Each row of a before or after table is a point. One or more steps were done to the points. Then noise was added and the rows were shuffled. The steps act on how far a point lies along the listed directions, d1 being the first. Name the steps. A step turns or swaps two directions, mirrors them in a line or flattens them onto one, adds a multiple of one to another, or multiplies one. Angles are multiples of 10 degrees, from the lower direction toward the higher: turns from -170 to 170, lines from 10 to 170 but not 90. Use the fewest steps. Two steps may share a direction if one is a turn and the other turns, adds or multiplies; they go together, in the order done. Otherwise the lowest direction goes first.

Directions:
(1): [ -6 -40]
(2): [40 -6]
Before (9 x 2):
[[-16   9]
 [ -4  -6]
 [-52  22]
 [-41 -29]
 [  7 -16]
 [ 60  15]
 [-11 -49]
 [ 30  27]
 [  6   6]]
After (9 x 2):
[[-42  38]
 [ 58  -3]
 [-17  13]
 [ 29  21]
 [  4   4]
 [ -7  -3]
 [-40 -20]
 [-11 -48]
 [  5 -24]]
Steps: add 0.3 times d2 to d1

Directions:
(1): [-34  34 -13]
(2): [  4 -14 -47]
Before, 12 rows:
[[-38  20 -10]
 [ 17  -3 -12]
 [ -5   1   5]
 [ 27 -50  54]
 [-24  25 -44]
 [ 50 -35  25]
 [-16  23   6]
 [ -1 -34  -6]
 [-15  33 -11]
 [  8 -34   9]
 [-21   5  10]
 [  4   5   8]]
After:
[[-11 -22 -28]
 [ 15 -18 -60]
 [ 11  19  32]
 [-12   7  43]
 [ 10  -3  -2]
 [  9   2  23]
 [ 16 -59 -53]
 [  0 -12  18]
 [-27 -11 -20]
 [-22  36  32]
 [  0  -7   6]
 [  2  16 -17]]
Steps: turn d1 and d2 by -90 degrees

Directions:
(1): [-40  -6   4  55  -7 -10]
(2): [-20  31  17   0  32  47]
(3): [-13  39 -14  -9  29 -46]
(4): [ 11  48   0   8 -48   6]
(5): [ 30   4  57  17  11 -18]
(6): [-41  -5  34 -37 -23 -11]
Before (9 x 6):
[[ 14 -23  35  13  26  -3]
 [ -5  -6 -33  -5 -38  -1]
 [-10   7 -44  -7 -35   2]
 [ 13 -18   9  60  22  18]
 [ 26 -19  19  -3   5 -28]
 [-14 -40  30   1   7 -17]
 [-24  22 -32 -16 -16   7]
 [ -2  -4  45  26  -7  -2]
 [ 24 -24  18  21   4  35]]
After (9 x 6):
[[  3 -27 -40   7  -8  -8]
 [-61 -39 -35  18 -28   8]
 [-12  21  48  -6 -14   6]
 [ 23   8 -38  -1 -16   0]
 [ -9  15  46  -4  16 -11]
 [-18 -42 -27 -15 -26  34]
 [ -5  22  37  -4 -27  11]
 [-11 -10 -25  45  -2  20]
 [ 21 -22 -22  32 -21 -15]]
Steps: multiply d1 by 1.3; turn d2 and d4 by -80 degrees; add 0.5 times d3 to d6; turn d5 and d6 by -130 degrees
